Each row of a before or after table is a point. One or more steps were done to the points. Then noise was added and the rows were shuffled. The steps act on columns, c1 being the first. Name the steps. A step turns or swaps two columns, mirrors them in a line or flattens them onto one, adds a multiple of one to another, or multiplies or shifts one. Angles are multiples of 10 degrees, from the lower column toward the higher: turns from -170 to 170, lines from 10 to 170 but not 90. Use the fewest steps. Two steps may share a column if one is a turn and the other turns, adds or multiplies; they go together, in the order done. Otherwise the lowest column goes first.

Before (14 x 2):
[[-49  36]
 [ 18  10]
 [ 47 -66]
 [ 20 -63]
 [ 13 -61]
 [-45 -24]
 [ 11 -82]
 [  2  14]
 [-51  10]
 [-23  -2]
 [-20  -9]
 [-30 -20]
 [  8 -19]
 [ -3  48]]
After:
[[-49   3]
 [ 60  -1]
 [-10  21]
 [ 73  13]
 [-14   3]
 [-46 -39]
 [ 75  40]
 [ 85  -5]
 [  5 -19]
 [ 22 -49]
 [ 14 -34]
 [ 22   4]
 [  4 -23]
 [-17 -49]]
Steps: turn c1 and c2 by 80 degrees

Before (8 x 4):
[[-61  54  -2 -32]
 [ 17 -51  13  15]
 [ 51 -33  34 -27]
 [ 23 -58   3  17]
 [-11  11  76  45]
 [-70  62 -46 -58]
 [ 26  28  -5  15]
 [  8   8  11  34]]
After (8 x 4):
[[ 25 -32  -4 -21]
 [  2 -95   0 -30]
 [  5  17   3  71]
 [  1 -14   1 -24]
 [-13  21   1  91]
 [ 45 -30  -2 -14]
 [  4 -90  -4 -21]
 [-45 -71   2 -25]]
Steps: turn c1 and c4 by -120 degrees; shift c2 by -40; multiply c3 by 0

Before, 12 rows:
[[-32  28  61  48  -2  -3 -31   1 -67]
 [ 36 -64 -14   7 -18  21 -21 -29 -56]
 [ 33  32 -42 -21 -39  47 -31 -34 -49]
 [ 22 -17 -32  30 -31 -24  39  21 -11]
 [-16  27  28 -39 -21  54  36 -12 -46]
 [ 30  10  -3  44  37 -10 -38 -48  44]
 [ 35   4  32  -6  35  57  30  31  -5]
 [-38  35  -2   5  40  66  26 -21   8]
 [-33 -57 -28  40 -41 -19  13  47  46]
 [-62 -47 -34  20 -49 -28  50  46 -56]
 [ -8 -55  23 -39  43 -25 -38  59 -21]
 [ 20  31 -42  46   4  22 -13  25  23]]
After (12 x 9):
[[  34   34  -41  -31  -81   -3   -9  -18   52]
 [ -34  -56  -30   50  -86   -1    3   27  -46]
 [  22  -18  -33   33  -61    9   27   18   13]
 [ -32   29   64   37   -5  -11  -29   21   66]
 [  28   11   -4   14   75  -15  -36    8  -46]
 [ -63  -47  -34   37 -102   12   36   23   57]
 [  20   32  -40   48    7   -1   -2   26  -23]
 [ -14   28   31  -34  -43   17   50  -19   45]
 [ -35   37   -1   -6   81   13   43   -5   -6]
 [ -10  -56   25   -1   87  -15  -41    0   24]
 [  35    4   33    7   72   18   46    7    3]
 [  32  -64  -12   -8  -36   -2  -12   -5   57]]
Steps: flatten c4 and c8 onto the line at 30 degrees; multiply c5 by 2; flatten c6 and c7 onto the line at 70 degrees; multiply c9 by -1

Before, 9 rows:
[[  7  20  33  22 -34  18  17  81  15  27 -23  -1]
 [ 23 -33   8  24 -38  16  12  -6  -3  22 -23  -9]
 [-16  -3   0  19 -18  22  55  11   4  31 -18 -16]
 [  9   8 -47  27  -8  10  32   1  -6 -38 -23   2]
 [ -1 -49  15 -33  47  -1  12  -8  14  17 121 -10]
 [  1 -13  -9  24  -6  12  17  -9 -51  10  21  -3]
 [ 23  22 -25  14  34  42  34 -11  12  27  12  -9]
 [ 28  17   7 -68 -39  42  38  13  -2 -42 -10 -21]
 [ 26   6  32  21   7 -69  16 -13   8  23  28 -37]]
After:
[[ -23   12    4   19  -32    3    3   82   24   27   14  -10]
 [ -25  -38    1   15   -9   -4   -1  -10  -42    7    4    1]
 [ -13   27    1   32  -36    5   -1   -4  -28   22    5  -13]
 [ -29  -13   -1   26   34   30   -3  -14   24   25   -6    1]
 [ -23    4   -8   20   -5   -5    0   -1    1  -38   25   18]
 [  22  -45    4  -15   48   16   -1   -6  -29   18 -120  -14]
 [  38  -19   12   29    8  -54    0  -13   14   25  -23  -40]
 [ -34   15    6   -6  -18   -1   -1   10    2   30   14  -12]
 [  29   -3    9  -10  -40   80   -1   16    9  -40   12  -19]]
Steps: turn c1 and c4 by 60 degrees; turn c1 and c6 by 40 degrees; turn c2 and c9 by 50 degrees; turn c2 and c11 by 140 degrees; flatten c3 and c12 onto the line at 110 degrees; multiply c7 by 0

Before, 9 rows:
[[ -7   7  14  -6  19  61 107 -26  25  11  -2  42 -15 -21 -11 -71 -47 -13]
 [-21  -6  56  43 -40 -21  87  19   7  15 -86  -7   8  21 -86 -31  17  -9]
 [-26  21   1 -27 -24  21  13 -43  18   9  -5 -10 -17  -5 -31   2  13  -1]
 [-33  19   3 -20 -19  23  45   7 -14  18 -48  34  -8 -20  -5  23 -57  34]
 [-24   7  81 -18  -6  -8  -7  16  56 -54 -36  14   3 -19 -27  90 -33 -34]
 [  6 -18 -29 -23 -41  40  -6  69   5  13 -16  50 -47  11 -86  21  22  38]
 [  2  24  58   9  60  52 -49  -2 -22  42 -58  -5   5  22   0  34  21   8]
 [  1  30  19  77 -18  38  93  -5  38 -58  70   9  -1  41 -36  11 -58   5]
 [ 31 -12  35 -26  30  20   2  20  -7  19 -48 -46 -29   4  47 -48 -76 -13]]
After:
[[  2  14  21 -30 -19  36  91   8  42 -55  94 -12 -29  43 -36  11 -43   3]
 [-18  12  58  71 -36 -19  88 -31   9  19  13   1  14  22 -85 -32   9  -9]
 [  5 -86 -27   4 -41  41  -5 -76   8  14 -32 -72 -32  10 -87  20  16  39]
 [-34 -10   1  26 -20  23  44  12 -15  18 -34 -34 -22 -17  -4  20 -42  31]
 [-24   7  78  16  -7  -9  -8 -15  58 -55 -32 -19  -4 -18 -23  91 -25 -36]
 [  2  23  61  40  58  51 -47  -1 -23  45 -10   5 -13  26   0  36  13   6]
 [-27 -19   0  -5 -23  21  14  59  15   9 -30  27 -35  -6 -30   1  12   2]
 [ -6 -21  13   2  20  60 105  61  25   9  -5 -29 -18 -19  -9 -69 -34 -15]
 [ 30 -59  34  26  32  22   1 -57  -5  20 -41  39 -19   3  50 -46 -54 -14]]
Steps: multiply c13 by 2; turn c2 and c13 by -60 degrees; turn c4 and c11 by 70 degrees; multiply c4 by 0.7; turn c8 and c12 by -160 degrees; multiply c8 by 1.6; multiply c17 by 0.7

Before (8 x 32):
[[ 48  44   3  57  -1   3 -61 -20   9  16 -74  27  30  -6  58 -64  38  74
   42  49 -14 -67  -8  25  59  24 -64  -1  24 -27   7  53]
 [ 11 -15  71  28   1  64  26 -24  11  33  26 -18 -87 -54 -28 -61  44  35
  -79 -28  -4  28 -33  54 -37 -31 -20 -34 -37  36 -38 -15]
 [ 26  50  -9   7  65 -45   7 -27 -19 -40 -43 -38 -15  -3 -52  21 -43 -14
  -35  20 -51 -29  43 -53  60   4  32  -8 -35 -63 -28  20]
 [  9  18 -23  31  -6  22  28  40 -77  40 -77 -26  -8 -24 -35 -50   3  -1
   45 -12  -8  16 -22  19  17  -4  14  45  -6  35  -8  -7]
 [ 46  23  32 -52  68   9  22 -39  37 -26  36 -41   7  65 -66   6 -49 -25
   -5  70  -5 -16 -38 -18  22 -12 -15 -19  43  36 -20  45]
 [ 19  43  14 -33  25  15 -90 -64 -26  -7  -7   2 -32  54  37  30 -12   7
    3  73  35   2  -2 -13 -34 -54  -7 -20  11 -12  47  -2]
 [ 18 -52  32  -2  25 -16 -56  16 -41   7  37 -17  30 -51  46  37 -31  -4
  -69  41  13   3 -35 -47 -19  43 -29  24 -49  26 -18   9]
 [ 45   0   1 -36 -45  -4  38 -13  23 -26 -57 -17 -28  11  -2  16 -61  28
   23   1 -17   4  74  -1  66  52 -22 -25 -68  39 -12  24]]
After (8 x 32):
[[ 43 -28   1 -38 -47  -5  35 -13  25 -26 -57 -20   1   7 -24  18 -61 -48
   22  -1 -11   2  75  -1 -54  55  -4 -22 -70  42 -13  11]
 [ 29 -17  -8  11  60 -47   7 -27 -20 -41 -43 -39  52  -4  37  22 -42  -4
  -38  16 -50 -17  43  52 -62   0 -48  -9 -32 -65 -32   8]
 [ 14 -90  68  29   2  65  26 -25   5  34  27 -18 -17 -59 -27 -61  45 -19
  -80 -29  -6  18 -34 -57  48 -32 -28 -36 -37  37 -40 -10]
 [ 51  28   3  56  -2  -1 -62 -20   9  16 -74  28  42  -8 -66 -64  38 -92
   44  52 -16 -50  -5 -25 -34  24  57  -4  24 -31   9  20]
 [ 15 -32   8 -35  26  17 -91 -62 -27  -7  -7   2  45  59 -11  28 -10   5
    6  74  30   7   0  14  32 -58  35 -20   9 -10  46  -3]
 [ 44   5  26 -49  69   8  25 -36  38 -31  34 -41  19  64 -13   4 -50  16
   -3  74  -5 -12 -37  15 -31 -14 -65 -17  46  36 -21  17]
 [  8  -7 -24  32  -6  22  27  40 -76  42 -80 -26  22 -22  15 -50   2  -4
   41 -11  -7  17 -24 -16 -16  -7 -34  44  -6  33  -4   0]
 [ 20  26  34  -2  29 -14 -55  15 -40   7  37 -13 -52 -51 -31  39 -31   6
  -71  42  16   1 -37  46  13  44  48  22 -48  25 -19   4]]
Steps: swap c2 and c13; swap c15 and c27; turn c18 and c25 by 160 degrees; multiply c22 by 0.7; multiply c24 by -1; multiply c32 by 0.4

Before (8 x 64):
[[-21  -8 -15   4 -15 -45   1  43   7 -25 -39 -35  -3 -63 -85 -11 -29 -89
    9  52 -51 -23  31  -3  13 -15 -44  -3  48  39  26 -33 -29  29   2 -62
   39  -4  37   3 -13  15  17  17   0  10 -65   8  38 -32  45  45 -72  40
  -15  56 -92  -6 -23 -15  62  20 -10  52]
 [-10  11  49 -43  32 -13  37  -7 -13 -14  -1  10 -16 -24   4 -42  -2 -32
   -7  -1 -28   5 -28  -7   7 -16   1  45 -41 -16   3 -30 -20  43   2  31
   33 -42  86 -55  17 -38  37   8 -14   9 -62  34  18   3   9 -47  34 -21
  -90 -19  40  22  38 -46  27 -76  16 -29]
 [-40 -41  33  23 -14  59 -30  -6 -39  46  14 -25  -7  43  -2  -8  36  36
   38   2 -20  -5  29 -41  62  -4  75  23 -77  16 -57  34 -42  74  53  44
  -51  60  17  39  24 -34   9 -36 -14 -51  51  -7  60 -25  -7 -55 -48 -22
   -2   0  60  39 -19  31 -42 -13 -41  13]
 [ 34 -18 -17 -33   6 -27 -70  16  21 -18  -8  25 -81   4 -15  21  -9 -51
    5  44 -77 -30 -15 -78  19 -33 -27 -16   9   8 -23   6  10  14 -35  12
   27  -4  -4  -4  10  28  57 -53  19  64 -93 -35 -43 -12 -38 -52  24   0
   30 -29  28 -28 -83  16  -7  -1 -63  70]
 [-90 -93  59  -5 -25 -29  36  28  -8 -13  46  10  51  49   1 -53   7  70
   19  16  -3   2 -19   4   6 -58  10  54   1  35 -38 -57 -13 -34 -31  -8
    6 -16 -63   5  33 -23   8  46  42 -33 -68  82 -27  12 -26   1  27   4
    8  15 -20  -4  20  50  -7  -5 -21  57]
 [-12  75  -7 -20  13 -18  56  -5 -28  29 -15  16 -45  42  12 -16   3 -53
    7 -42  78 -77  45 -38   0 -36 -11 -28 -15  -8  -1   6  -9 -46 -25  50
   20  23  39 -36 -36  27   7  -8  49 -27  14   8  23 -74   1  -8 -20 -17
  -21  35 -45   7  -7  -7  46   2 -29  23]
 [ -8  -8  19 -47  39  -6 -72  21 -57  -8 -24 -37  23 -58   9 -57  39   6
  -41  -9  16  43 -10  89 -46  -3 -50  -3 -54   3  44 -17 -53  26 -22  17
   29  27 -12  33 -19 -10 -20 -45 -81  17  -8  28  -5 -40  19  -8  -4 -20
   42 -57  27  32  71   1 -31 -60 -11 -28]
 [-38 -15  13  -7  32 -35 -39  36  21  46  -1 -32  28 -25 -55 -24 -47  -4
  -18  32  49 -72 -54 -53  60   5   1  54  40  52  32   5 -34  41 -74  99
   -8 -34  43 -63   1 -65  32 -13 -33  30  72 -36 -30 -47 -11 -35 -18  19
   30   8   6  14 -34  -7  -3 -37  -5 -25]]
After:
[[  -7   12   49  -42   -1  -13    7   -8  -13  -14   -1   11  -16  -23
     4  -42  -51  -32   -6   32  -27    5  -28   -7    6  -17    1   45
   -40  -15    4  -30  -20   43    1   32  -34 -102   87  -55   17  -37
    38    8  -13    9  -35   33   18    4    9  -47   34  -22  -91  -19
    39   24   38  -56   26  -75   17  -29]
 [  74  -93   59   -4   14  -29   21   29   -9  -12   45    4   51   49
     2  -53  -54   70   21  -24   -3    2  -19    3    5  -59   11   53
     1   35  -39  -56  -13  -34  -31   -8  -52  -75  -64    5   33  -22
     8   45   42  -33  -45   83  -27   11  -25    1   28    5    7   15
   -20   -4   19   35   -8   -5  -22   57]
 [   0   74   -6  -19  -40  -18   20   -5  -28   29  -15   12  -45   42
    11  -16   16  -53    8   12   78  -77   44  -38   -1  -37  -11  -27
   -15   -8   -2    5   -9  -46  -24   49  -23  -36   40  -35  -36   28
     7   -9   49  -27   -3    8   24  -74    1   -8  -20  -18  -20   34
   -45    8   -7  -26   46    2  -29   22]
 [  37  -15   13   -8   32  -36  -15   36   20   47   -2   -4   29  -25
   -56  -24   34   -3  -18   31   48  -70  -53  -54   59    6    1   55
    40   52   32    5  -35   41  -74  100  -13  -94   44  -63    1  -65
    32  -13  -33   30   85  -36  -30  -47  -11  -34  -19   18   31    8
     8   13  -34    8   -3  -37   -4  -25]
 [  -7   -8   20  -47   -9   -7  -26   21  -56   -6  -23  -51   22  -57
     9  -55    0    6  -41   40   16   42  -11   89  -46   -3  -49   -4
   -53    3   44  -15  -53   26  -23   18  -29  -34  -12   33  -19  -10
   -23  -44  -82   17  -18   29   -6  -40   18   -8   -5  -20   43  -56
    28   31   72   26  -32  -59  -12  -28]
 [  -2   -8  -15    4   53  -44   -2   42    7  -25  -40  -14   -3  -64
   -84  -10  -79  -90    9  -16  -51  -23   30   -4   14  -15  -44   -4
    49   38   27  -34  -29   28    2  -62  -45  -65   36    5  -13   14
    18   18    1   11    4    9   38  -31   45   45  -71   39  -15   55
   -92   -6  -23  -13   63   19  -11   52]
 [ -43  -17  -17  -34   46  -26  -25   16   21  -19   -8   26  -80    4
   -14   21  -78  -50    6    5  -77  -30  -15  -78   20  -34  -28  -17
     9    9  -24    6   10   14  -34   11   -5  -64   -4   -5   10   29
    57  -53   21   64  -50  -34  -43  -12  -38  -51   25    0   30  -29
    28  -28  -83   40   -8   -1  -64   72]
 [  60  -42   33   23    2   58   -7   -5  -38   45   14  -40   -6   43
    -1   -8   54   37   37  -14  -19   -7   29  -42   63   -4   76   23
   -78   16  -58   33  -42   73   52   44   25   -1   18   39   25  -35
    10  -36  -15  -51    8   -6   60  -24   -5  -56  -49  -23   -2    1
    62   40  -20   39  -43  -12  -42   13]]
Steps: turn c1 and c37 by 150 degrees; swap c5 and c20; turn c7 and c60 by -20 degrees; multiply c7 by 0.4; turn c12 and c17 by 30 degrees; turn c17 and c47 by -60 degrees; shift c38 by -60
